Rows are points. Each copy is the shape, with its points in the same order, stretched, turned, moved and blurred by noise. Say if it was mirrored as well.

Shape:
[[ 1.2 -1.6]
 [-7.5 -0.7]
 [ 3.7 -3.2]
 [-0.7 -0.7]
 [-3.2  3.4]
 [ 0.8 -2.0]]
Copy 1, 6 rows:
[[-4.6  1.5]
 [ 1.4 -7.4]
 [-7.5  4.1]
 [-2.7 -0.2]
 [ 2.2 -3.0]
 [-4.9  1.0]]
Copy 1 is: mirrored
Copy 2:
[[ 1.7  0.7]
 [-5.8 -1.9]
 [ 4.8 -0.3]
 [-0.3  0.6]
 [-2.8  2.8]
 [ 2.0  0.3]]
Copy 2 is: only turned
Copy 3 (6 x 2):
[[ 1.6 -1.0]
 [-8.4 -0.1]
 [ 4.6 -3.2]
 [-1.0 -0.2]
 [-3.8  3.5]
 [ 1.2 -1.7]]
Copy 3 is: only turned

Shape, 9 rows:
[[-1.6  0.0 -3.4]
 [-5.7 -6.0  0.0]
 [-2.2  3.8 -3.9]
 [ 5.5  2.4  4.4]
 [ 4.7 -0.3  3.7]
 [ 4.2  3.4  1.8]
 [-1.9 -1.1 -3.4]
 [-3.4 -0.9 -1.2]
 [-3.8  0.1  1.0]]
Copy 1 (9 x 3):
[[ 1.8 -4.7 -2.7]
 [-4.5  3.4 -3.9]
 [ 5.4 -6.0 -2.9]
 [ 1.9  0.8  5.9]
 [-0.4  1.0  5.2]
 [ 3.3 -3.3  3.5]
 [ 1.4 -3.8 -2.1]
 [ 0.4 -0.5 -2.9]
 [ 1.0  1.6 -2.0]]
Copy 1 is: only turned
Copy 2, 9 rows:
[[ 2.9 -2.2 -1.8]
 [ 1.5 -2.9  7.4]
 [ 3.4 -4.0 -4.9]
 [-7.1  1.6 -3.0]
 [-5.6  2.1 -0.6]
 [-4.0  0.2 -4.6]
 [ 3.0 -1.9 -0.2]
 [ 1.7 -3.1  1.2]
 [-0.5 -4.1  1.6]]
Copy 2 is: only turned

Shape:
[[  1.3   4.3   2.4  -3.5]
 [  4.5  -0.7   2.1  -3.3]
 [  4.5  -2.1   6.2  -1.3]
 [ -8.8  -1.7  -0.3   1.9]
 [  0.4   2.9   4.7   0.3]
 [  3.7   3.6  -4.3   0.2]
 [ -3.3  -2.4   0.6  -0.8]
 [  1.2  -1.0 -10.9  -1.9]]
Copy 1 (8 x 4):
[[ 0.8  0.9  2.4 -3.4]
 [ 3.1  3.7 -1.5 -0.5]
 [ 2.6  0.6 -4.9 -0.1]
 [-7.4  0.4 -1.8  3.5]
 [-0.2 -2.4 -0.6 -0.4]
 [ 1.8  1.9  4.9  2.7]
 [-3.3  2.5 -2.1  1.7]
 [ 0.0  8.6  4.7  5.5]]
Copy 1 is: only turned
Copy 2:
[[-3.0  3.4  0.8  1.9]
 [-0.8  0.6 -3.0  3.9]
 [-0.5  0.5 -1.2  7.4]
 [ 0.5 -3.5  5.7 -2.5]
 [-1.4  2.5  2.1  3.7]
 [ 1.5  4.3 -0.4 -2.5]
 [-0.2 -1.5  2.1  0.9]
 [ 1.5  0.5 -3.0 -7.8]]
Copy 2 is: mirrored
Copy 3, 8 rows:
[[ 2.0 -0.4 -6.4  2.3]
 [ 1.3  2.7 -1.8  4.6]
 [ 3.0  5.7  0.3  1.8]
 [-2.8 -1.5 -1.3 -6.1]
 [ 3.7  1.1 -3.9 -0.4]
 [ 1.9 -3.3 -3.6  4.6]
 [-2.0  0.3 -1.5 -1.3]
 [-4.5 -5.5 -2.2  4.8]]
Copy 3 is: mirrored

Shape:
[[ 2.9 -0.1  1.5 -1.9  4.9  0.9]
 [ 2.2 -0.2 -1.0 -0.8  1.2  0.7]
 [-2.8 -3.9  2.0 -2.0  1.2  0.9]
 [-0.6  1.0  1.0 -1.6 -1.6  1.9]
 [ 3.1 -0.6  2.7 -2.5 -0.7  0.5]
 [-4.0 -9.7  0.4 -0.8 -0.6  1.4]
 [ 1.6  0.3 -1.7  0.3 -1.1 -3.6]
 [-5.5  1.1 -0.3 10.2  4.6 -0.4]
 [ 2.5  0.8  3.3 -1.0 -1.7 -0.9]
 [ 0.8  1.1 -0.4 -1.9  1.3 -3.6]]
Copy 1:
[[-3.4  2.2  4.1  5.9  2.4 -3.6]
 [-2.2 -0.6  0.5  0.5  0.8 -1.5]
 [ 1.9  2.5  0.1  2.0 -1.9 -0.9]
 [-1.0 -2.3  2.3 -0.9 -1.0  1.7]
 [-3.7  1.9  2.1  2.7 -2.0 -0.1]
 [ 4.7  1.9 -6.0  2.2 -6.2 -3.9]
 [ 0.6  0.9  0.4 -4.7  1.5 -0.1]
 [ 9.9  1.6  5.1 -6.1 -2.5 -5.2]
 [-1.9  3.7  3.4  0.4 -1.8  1.4]
 [ 1.4  2.6  3.3 -1.2  3.9  1.5]]
Copy 1 is: only turned
Copy 2:
[[ -1.1  -0.8  -5.3  -2.3   4.2   4.8]
 [  0.6   1.5  -2.8  -2.2   2.2   1.1]
 [ -0.5  -3.3  -0.9  -0.3  -1.1   5.3]
 [  1.1  -1.5  -0.2  -2.1   3.4   0.4]
 [  2.1  -0.2  -1.6  -1.6   5.2   3.4]
 [  1.0  -2.3   4.2   0.4  -7.6   8.1]
 [ -0.6   0.7  -1.2   1.8  -0.3  -2.4]
 [-11.6   3.7   1.8  -0.8  -9.3   2.5]
 [  0.9  -0.3   0.2  -0.8   5.2   2.2]
 [ -2.5  -1.8  -4.1   2.7   1.9  -1.7]]
Copy 2 is: only turned
Copy 3, 10 rows:
[[ -3.8   1.9  -3.4   1.1  -1.6  -4.0]
 [ -2.1  -0.4  -0.2   0.2   0.5  -3.3]
 [  4.2   6.8  -0.1  -0.6  -1.7  -4.8]
 [  1.6   0.6  -1.4  -3.0   3.3  -1.3]
 [ -3.1   4.0  -1.2  -0.5   3.8  -0.7]
 [  5.8  11.1   4.9   1.5  -1.1  -8.5]
 [ -2.4  -0.9   1.8  -0.7  -0.8   2.0]
 [ 12.3  -6.9  -4.9   7.0 -10.2  -2.4]
 [ -1.2   3.0  -2.1  -0.6   3.2   3.4]
 [ -3.1   0.6  -0.3  -2.0  -2.1   2.6]]
Copy 3 is: mirrored

Shape, 14 rows:
[[ 3.1  0.5 -1.2 -3.4  0.0 -0.9  6.0  1.4]
 [-2.3  1.3 -2.7  0.6  0.6  1.4  2.5 -1.0]
 [ 8.2  5.4 -1.8  1.8  4.2 -2.7  2.6  7.2]
 [-1.7  0.0  1.2  2.2  0.1  0.2 -7.4 -2.4]
 [ 0.2 -0.9 -0.3  0.1  4.7  4.9  0.2 -0.7]
 [ 2.4  0.4  3.8  7.2  0.2  2.3  1.6 -1.3]
 [ 1.5 -5.3 -6.2 -1.2 -1.3  1.2  1.6  0.6]
 [ 0.7  2.4 -2.7 -0.2 -4.2  2.7 -0.8  3.5]
 [-0.6  1.3 -0.6  0.7 -4.0 -3.5  2.0  0.5]
 [ 2.5  1.6  0.5  3.0 -0.9  8.8 -1.5 -2.4]
 [-0.1  1.2 -0.6  2.8 -5.1 -0.5  2.3  2.0]
 [ 2.1  1.5  3.5  4.5  1.0 -3.9  4.9  0.3]
 [-2.9 -2.0  3.9  1.8 -3.5 -3.6 -1.7  6.7]
 [ 2.8 -5.0 -4.5 -1.6 -2.0  1.1 -2.2 -6.2]]
Copy 1 (14 x 8):
[[-1.3 -1.2 -1.4  1.3  2.6  4.9 -2.9  2.0]
 [ 2.3 -2.7  0.2 -1.3  0.2  1.3 -4.5 -3.8]
 [-1.3 -5.6 -0.3  1.4  0.8  2.5  2.9 11.0]
 [ 2.6  0.5  1.7 -3.4 -3.6 -2.3 -0.1 -2.0]
 [ 3.7 -0.7 -3.6  1.1  2.6 -3.5 -0.1 -2.7]
 [ 6.2 -1.8  0.0  3.6 -3.6  2.3  5.2 -1.4]
 [-0.6  2.1 -4.8 -0.1 -3.1  0.5 -8.4  0.6]
 [ 2.4 -1.2  3.4 -1.3  0.6  0.1 -6.2  3.6]
 [-1.5 -0.7  3.2 -0.7 -3.6  4.5 -3.4 -0.4]
 [ 9.6 -0.5 -0.4  0.6  1.9 -1.0  0.3  0.4]
 [ 1.6 -2.0  4.1  1.4 -3.3  4.4 -4.1  0.4]
 [ 0.2 -3.4  0.9  2.2 -4.2  5.7  5.8 -1.0]
 [-3.3 -1.7  5.9  1.2 -3.4 -0.4 -2.9  0.7]
 [ 1.0  5.0 -6.0 -2.2 -3.6  2.7 -6.1 -2.4]]
Copy 1 is: mirrored
Copy 2:
[[-2.8  2.0  5.4  0.8  1.0 -4.1 -0.1 -1.0]
 [-3.4 -0.9  2.3 -1.7  2.6 -1.1  2.7  2.5]
 [-2.4 -1.4  4.1  9.6 -1.5 -2.5 -1.4  1.0]
 [-0.8 -4.4 -3.1 -2.5 -1.2  2.8  1.5 -0.6]
 [-0.7  3.1 -1.1  0.1  1.0 -0.1  2.9  1.5]
 [-1.3 -3.3 -0.9  3.8  0.6  0.5  8.1 -3.3]
 [-5.5  0.5 -1.3 -3.3  0.4 -6.1 -1.1 -1.0]
 [-1.2 -3.7 -0.7  0.9  4.6 -4.3 -0.7 -0.8]
 [-3.8 -4.2  3.4 -0.6  1.9 -1.6  0.9 -2.3]
 [ 2.2 -2.4 -3.5  1.0  2.1 -3.4  6.0 -0.7]
 [-3.3 -4.7  1.0  1.2  4.2 -2.5  2.4 -2.9]
 [-3.5 -2.0  4.6  4.2 -0.2  1.4  5.2 -2.9]
 [-3.6 -2.3 -1.7  2.8  5.1  2.2 -1.2 -6.5]
 [-3.2 -1.8 -1.3 -7.2 -4.1 -5.4  1.2 -1.1]]
Copy 2 is: only turned
Copy 3:
[[ -1.0  -0.6   1.8   0.3  -6.7  -3.1  -5.4   2.6]
 [ -2.3   2.7   0.8  -2.3  -3.3  -3.9   2.1  -1.0]
 [ -1.1  -7.6   9.2   7.3  -1.3  -5.0 -10.4  -5.3]
 [ -0.3   3.0  -2.4  -0.4   6.2   2.8   1.9  -1.9]
 [  1.5   1.8   2.4   1.7  -2.5   0.7  -0.4  -2.7]
 [  0.1  -2.8  -3.3   0.8  -1.8  -1.9  -2.5  -6.5]
 [  4.8  -0.1   1.4  -2.9   0.4  -4.5  -0.5  -0.4]
 [  3.6  -2.2  -0.2   1.6   2.1  -4.7   1.6   0.5]
 [ -2.1  -0.8  -2.2  -2.0  -1.1  -3.5  -0.3   1.6]
 [  3.7   1.3  -5.2   2.4   1.3  -3.9   0.4  -5.7]
 [  0.8  -3.3  -2.5  -1.1  -0.7  -5.0   0.9   0.0]
 [ -3.6  -3.7  -0.1  -0.8  -5.5  -1.3  -5.7  -2.2]
 [  3.1  -7.3  -0.4   1.1   1.3   5.0   1.5   4.4]
 [  1.3   6.6  -4.2  -4.6   3.7  -3.6  -2.0  -1.6]]
Copy 3 is: only turned
Copy 4:
[[  4.7   2.6  -4.1  -1.6   6.6  -3.5   0.4  -3.0]
 [  1.2   2.1  -1.0   1.7   2.2   4.7  -0.5   1.2]
 [  2.1  -4.8 -11.6  -6.0   8.3  -3.7   4.4  -1.2]
 [ -2.9  -4.5   1.8   3.4  -3.7   0.1  -0.7   5.8]
 [ -1.7   3.1  -0.3  -4.7  -2.1   1.2  -2.6   2.8]
 [  2.1  -6.8   0.3  -5.1  -4.7   5.4   2.2  -3.9]
 [ -2.6   5.8  -3.4   3.0   2.2  -2.9  -2.8  -4.3]
 [ -4.4   1.6  -0.2   2.1   7.2  -1.1   2.2  -0.7]
 [  3.2  -4.2  -1.5   4.4   5.2   0.6   0.8  -2.0]
 [ -4.4   2.2   3.7  -3.7  -4.2   2.0   4.3   0.5]
 [ -1.3  -3.0  -1.1   2.3   4.6   1.8   1.9  -4.2]
 [  5.9  -8.8  -3.6  -2.8   0.3   2.9   2.0  -3.8]
 [ -2.2  -9.2   0.3   1.0   5.1  -1.5  -5.2  -1.9]
 [  0.4   5.8   0.5   6.8  -4.8  -3.1   0.2  -1.4]]
Copy 4 is: only turned
